Rows are points. Each table stands for the endless flat space through its points: a line for two points, a plane for three, and so on. Write the one point that lies in both, or say that there is none.

First (2 x 4)
[[  3 -21  -8  21]
 [  3 -31  37  21]]
Second (3 x 4)
[[ -5 -37  13  17]
 [-15 -35  12   9]
 [ -4 -44  15  19]]
They share: [  3 -25  10  21]

First (4 x 6)
[[ 14 -34 -85 -18  15   9]
 [ 17  -9  -3 -37  20 -32]
 [ 30 -27 -45 -54  44 -36]
 [-21 -59 -95  17  16  10]]
Second (3 x 6)
[[ 14 -16 -29 -48  46 -35]
 [ 12 -18 -39 -33  46 -40]
 [ 14 -12 -37 -42  54 -43]]
They share: [ 10 -28 -33 -30  30 -29]

First (5 x 9)
[[-40 -27 -37  22  58 -16  13  37  67]
 [-37 -65 -27  21  46 -33  10 -42  32]
 [-20 -27  -7  -4  -2   4 -38 -12 -17]
 [-54 -29 -56  30  76 -26  28  10  66]
 [-56 -95 -39  26  40 -48 -15 -53  37]]
Second (3 x 9)
[[-18 -44 -26   6  40 -25   2   5  32]
 [-26 -26   0  14  22   5  -4   3  26]
 [-50 -16   2 -14   0   7 -38   9  36]]
They share: [-22 -35 -13  10  31 -10  -1   4  29]

First (2 x 11)
[[-12 -30 -31  37  53 -19  54 -11  30 -23  33]
 [ 24   6 -27   9  17 -23  14   5 -10 -35  25]]
Second (3 x 11)
[[ 20 -17 -42  29  45 -17  27  -2  31 -30   7]
 [ -1 -12 -22   6   0 -10  45 -27 -24  -2  55]
 [ 29 -18 -70  36  54  -4  33 -21  30 -26  -5]]
They share: no point

First (5 x 12)
[[ 49 -72  17 -54   4 -16 -36 -35 -10   3 -11  10]
 [ 33 -17  13 -37  43 -27  38  14  14 -38 -53   5]
 [ 19  17  -2  -6  70 -51  32  47  25 -16 -17 -14]
 [  0   9 -15 -23  64 -45  53  42  24 -62 -57  -4]
 [ 26 -48 -15 -26  13 -36 -43  -5 -20  13  25 -19]]
Second (5 x 12)
[[ 60 -32 -38 -24  35 -51  19  16 -33 -40  13   4]
 [ 16 -32   7 -46  21 -13   8  -9  -5  11  12  29]
 [ 43 -65 -44  13  68 -46   7  61 -30 -53   0  -8]
 [ -4 -55  25 -24  37   5 -16  16  12 -13 -27  -1]
 [ 44  -6 -38 -70  28 -61  22 -11 -13 -21 -42  -4]]
They share: no point

First (4 x 18)
[[ -4  50  -3  31  55  15  -7 -60 -48 -15  13  12  13  44   9   3  26 -35]
 [-44  10  20   0   8 -17  -4 -31  15  18  28 -54  47   1  55 -31  26  39]
 [-12   4  28  34  12 -19 -44 -23  -7   2  12  -6   9   7  25   3  32   1]
 [  4  -7  44  49   8 -48 -78 -11  -2  42  30 -12  16  -6  10  20  47   4]]
Second (7 x 18)
[[-11  24  37  64  64  -7 -77 -55 -40 -43  46 -57  30  19  27  -6  65   2]
 [-18  10  22   2  30  20 -34   4  33   0 -19 -37 -20 -32  19   4  42   6]
 [-49  87  69  74  46 -11 -87 -86 -40   2  72 -64  29  42  57  18  30  24]
 [-22  29  48  16 -22 -10  -6 -18  15  50   9  10  16   2  15 -23  -1  19]
 [-19  45  36  36  -7  12 -42 -39 -31  11  60 -34 -21  -5  31  -9  55  58]
 [  8 -19   0  61  34 -42 -23 -51 -87 -29  69   8  36  26  34 -37  62  12]
 [ -4  -6  13  26   3 -19   2 -25 -28  15  29  22  21  -5  23 -38  36  15]]
They share: no point

First (3 x 20)
[[ 16 -18 -11  16 -20 -35  14  -5   1  28 -42  50  50 -36 -49  -4  20 -42
   32   3]
 [ -7 -35 -36  -9   5  -7 -14   9  11   1 -35  57  43 -21 -12 -20  -1 -13
   15 -15]
 [ 41  23 -38 -25   7  -7   0   9  37  19   7  15  15  11  10 -28  -1  -9
   17  11]]
Second (5 x 20)
[[ 36   6 -45   0   6 -14  -5   3  10  26 -53  49 -10   3 -17 -36  22 -40
    8 -23]
 [ 45  -8 -23 -16 -19 -24  16 -14  42  33 -24  41  68 -44 -52   9  14 -40
   15  24]
 [ -9   5 -49  47  33  -3  39  59   9   7 -64  67 -12   3  -2 -36   8  19
   28  30]
 [ 37  -7  -8 -11 -34 -36 -15 -29  -5  36  -3  12  37 -12 -28 -19   2 -58
   35 -14]
 [ 13   2 -12  18 -12 -30  11   8  -7  24 -14  25  23  -4 -14 -24   4 -23
   44   8]]
They share: [ 30   2 -19   2 -12 -27  12  -1  15  28 -22  34  36 -18 -29 -12  14 -32
  28   9]

First (5 x 24)
[[ -9  16  -5 -10  34 -10 -36  35  56   8  57 -15  40 -15  16  15 -10  15
  -53  35 -54  16  33 -28]
 [-16  32 -12  28  10   2 -44  -5  28 -19  -8  46   9  37 -62  16  24  -4
  -37  59  15 -11 -15 -61]
 [-48  25 -20  32   4 -37 -36  44  38  -4  63  -6   7  18  16  60 -49   0
   -2   8  -9 -26  48  -4]
 [  2  32 -18 -17  36  -5 -16  34  48 -17  35  -9  34  -2   8   4   2   0
  -60  37 -29  -1  32 -37]
 [-12 -31  26   5 -17 -89 -37  46  39 -22  24 -30   6 -25  11  64 -27  65
  -14  16 -14   4  45 -33]]
Second (2 x 24)
[[-27  19 -21  23  25 -16 -13  33  53 -33  21  11   9   1  15  37 -21   2
  -40  33   0 -29  39 -35]
 [-24  24 -19  20  19 -19 -19  30  48 -24  23   7   8   7   6  35 -13   1
  -36  32  -5 -20  31 -33]]
They share: no point

First (7 x 24)
[[-52  43 -11  12  49 -20  26 -80  28   0  69 -10   2 -14  32   6 -25 -32
  -40  44  27  -8   8  23]
 [-64   5 -42 -18  70 -10 -28 -34  29   2  44  -2 -21  12  84   2   3  10
   -5  17  50 -26  -6  15]
 [-33 -24 -30  25  12  43 -29 -18  -2  -5  28  48 -28   1  10 -76 -55   6
  -22 -85   4  31  21  14]
 [-59   0 -74 -45  18 -13  -9  -4  26   6 103  25 -39 -26  23 -46 -39  21
   13 -18   8 -22   4 -41]
 [ -7  -1 -14   6  28   1 -42  -9  17  12  40  24 -11 -18  49 -29 -15  -5
  -25   2  27 -10  -4  35]
 [ 36 -22  54  16  25  11 -36 -31  62 -11  35 -12  10 -40  22   4 -24 -24
  -55  18  -1   5  56  58]
 [-51  -5 -23   8  65  49  30 -45  10 -35  30  -1   9  13  16 -11  17 -26
  -33  46  64 -21  45  28]]
Second (2 x 24)
[[ -6   4 -28  46  18  47  12  -2  38 -22  67  15  -2 -16  13 -43 -49  10
  -58  25  35 -38  28  12]
 [-11  -3 -24  36  20  45   5  -5  31 -21  59  15  -4 -13  10 -43 -40   2
  -49  20  32 -29  32  15]]
They share: no point

First (7 x 24)
[[ 32  27  23 -12  25  42 -31  12 -12  -8 -57 -59  -2  29 -31 -36  -3  21
  -19  53  11   7   7 -51]
 [ 67 -25 -47 -17  78  48 -46 -37 -17   9 -68 -79 -23  28 -53 -46  -6   0
   13  -7 -43   6 -38 -11]
 [-18  76  52  25  18  30  18  57  -8   3  32 -39  26  49 -23  15 -33 -35
    0 101 -36  53 -35 -17]
 [ 13  64  30 -14   1  26   0  39 -26 -18 -17 -25   0   4 -21 -33 -24   6
  -27  64  -3  25  -7 -36]
 [ 46  -6   9 -17   7  52  -8  11 -10 -39 -53 -56 -13  56 -46  -8  19  30
   -4  17  19  22  -9 -48]
 [ 62 -16 -26 -45  26  50  15  18 -13   4  -6   0 -46 -20   5 -20   4 -13
  -21  -2 -40  50 -29  21]
 [ 39  29  15  -3  63  20 -55 -24  32  76 -33 -70 -17   1  -7 -48   8 -38
  -23  70 -41 -26  -2 -29]]
Second (7 x 24)
[[ 18  40  35 -48 -40   3 -28 -11  -8  41 -76   0  23  44 -69  26 -60  -7
  -49  52 -15  55 -74 -33]
 [ 47  65 -24 -38   5   7 -12 -14 -35   6 -21 -21   4  28 -81  17 -27 -67
   -7  26  23  90 -49 -38]
 [ 58  24 -26   4  59  50  19  28  -8 -42  38 -59 -18  16 -11 -44  31 -42
    5  16 -38  20 -22  -5]
 [ 37  62 -62   2  30  59  16  23 -10 -14  37 -62 -19  -5 -38 -31  33 -66
   34  -1  11  53   9 -28]
 [ 30  13 -20 -18  38  46  19  14   1  10   1 -51 -71  32 -24 -21  -5 -56
    0 -22 -31  44  -1 -11]
 [ 43 -45  79 -22  20  15  41  25  -5 -16 -47 -63 -39  52   9 -28 -15  35
  -30  40 -59 -26 -53 -13]
 [ 31  12  37 -42   7   7  11   0 -24  10 -47 -44 -64  53 -50   0 -45 -42
  -13  15   1  53 -33 -39]]
They share: no point

First (7 x 24)
[[ 44 -21 -12  31  29 -28  45  -4 -30   0   8   6  44 -24  17 -34   9  -3
   18  11  41  -5  14  -3]
 [ 54 -10  23  54  -3 -47  55 -17 -32 -23   9  20   5 -47 -12 -35  46 -47
   22 -28  52  16  62 -31]
 [ 50 -19  11   5  78   2   2 -23 -67  43 -17 -26  83 -12   9 -51 -80 -17
   -4  28  44  -4  28 -61]
 [ 43 -91  30  70  15 -36  -5 -61 -41 -50 -24 -27  31  16 -13 -17  -2  11
   14   0  61 -17 -20 -30]
 [ 47  13  56  -6  29  11  85  -9 -45  33 -26 -15  28 -73   6 -51   4 -19
   -1  -7 -10  -2  90 -34]
 [ 30 -48  89  41  23 -13  54 -62 -76 -13 -18 -54  32 -45 -12 -52  30   7
   41 -33 -19 -13  61 -33]
 [  0  -6  32 -13  36  -9  43  24 -20  -1 -57 -54  43 -47  33 -48   5   8
  -12   8  15   2  32 -56]]
Second (5 x 24)
[[  8 -37  44  57  43 -34  46  13  -2 -25   1 -52  13 -18  16 -75   0  18
  -13  16  29   7  16 -34]
 [ -8 -19   8  61  21 -28  62  13 -18 -19 -19 -54  17 -42  48 -43  16   6
   11  18  15 -19  16 -42]
 [ 22 -29  21  49  25 -31  48   6   4   4 -32 -57  13   8  19 -74  38  41
   -9   0  11   4  54 -20]
 [ 41 -16  26   9  46 -31  61  52  27 -39 -48  15  44 -41  53 -39  33  14
   20  26  69 -56  -5  31]
 [ -1 -18  -3  58  10 -27  59   4 -17  -1 -34 -62  15 -22  43 -46  36  21
    9   6   2 -12  40 -39]]
They share: [ 13 -32  10  24  18 -32  37   7 -15 -28 -29 -29  33 -26  24 -33  28  12
   7   4  36  -3   4 -25]

First (6 x 24)
[[-26  23   1  35 -39 -14  -2 -11 -25   0   1 -33   8 -58 -27   3  -1  25
  -27 -26  -2  -3 -30  20]
 [ 23 -17  22  29 -28 -30  12  49 -62  -4  22 -22 -30  19 -22  83  -6  31
  -54 -50 -36   7 -28   7]
 [-39  15  18  39   7  16  45 -34 -52 -45  26 -52   3 -46 -67  -1  23   4
  -49 -57 -13   6 -51  28]
 [-38   0  26  51 -42 -35   4 -24 -22  51  -1   6  -1 -60 -53  18  29  76
  -36   3  19   3  33  17]
 [ -4  15 -14  24 -92 -54 -19  17 -11  44 -40 -11   6 -39 -21  52   5  56
   -5  26   7  -1  27  15]
 [ 45   7  10  45 -40 -16   0  83 -12  16  26 -18   8  17  -8 105 -38  39
  -62 -46  -6  15 -22  15]]
Second (7 x 24)
[[-15  12  23  16  -4  15 -28  14 -34 -35  12 -34  16 -85  -6   1 -57   8
  -35 -15 -34 -15 -19  29]
 [ 19   7 -14  45 -35  -4 -25  -7 -47  -3  10 -53  16 -56 -47  65  -3  61
    5 -21  22  16  -8  23]
 [-26  36   3   3 -52 -81  28  39 -98  -1  -3 -66 -25  -8   4  30 100  28
   -5 -49 -10 -23 -10 -73]
 [-22  20   7  35 -11  -8 -27  -2 -43  -3  31 -61  19 -76 -23  18 -31  52
   -8 -20 -20   6 -26  22]
 [ 21  33 -10  31 -10   7 -54  -8 -40 -15 -10 -80   4 -88 -44  71 -30  17
    2 -34  10 -21 -24  26]
 [ -4   9  20  -6 -21 -18  -9  42 -57 -47   7 -21  17 -37  13  14  -8  15
  -15 -19 -14 -14  -3  -7]
 [  8  -8   7  17 -22  -5 -22  24 -46 -36  35 -17  47 -37  -6  28 -32  68
   10  -3   8  26   1  24]]
They share: [-14   6  12  36 -36 -22   9   3 -36   7   5 -23  -4 -33 -37  34   8  37
 -37 -25  -7   3 -13  17]
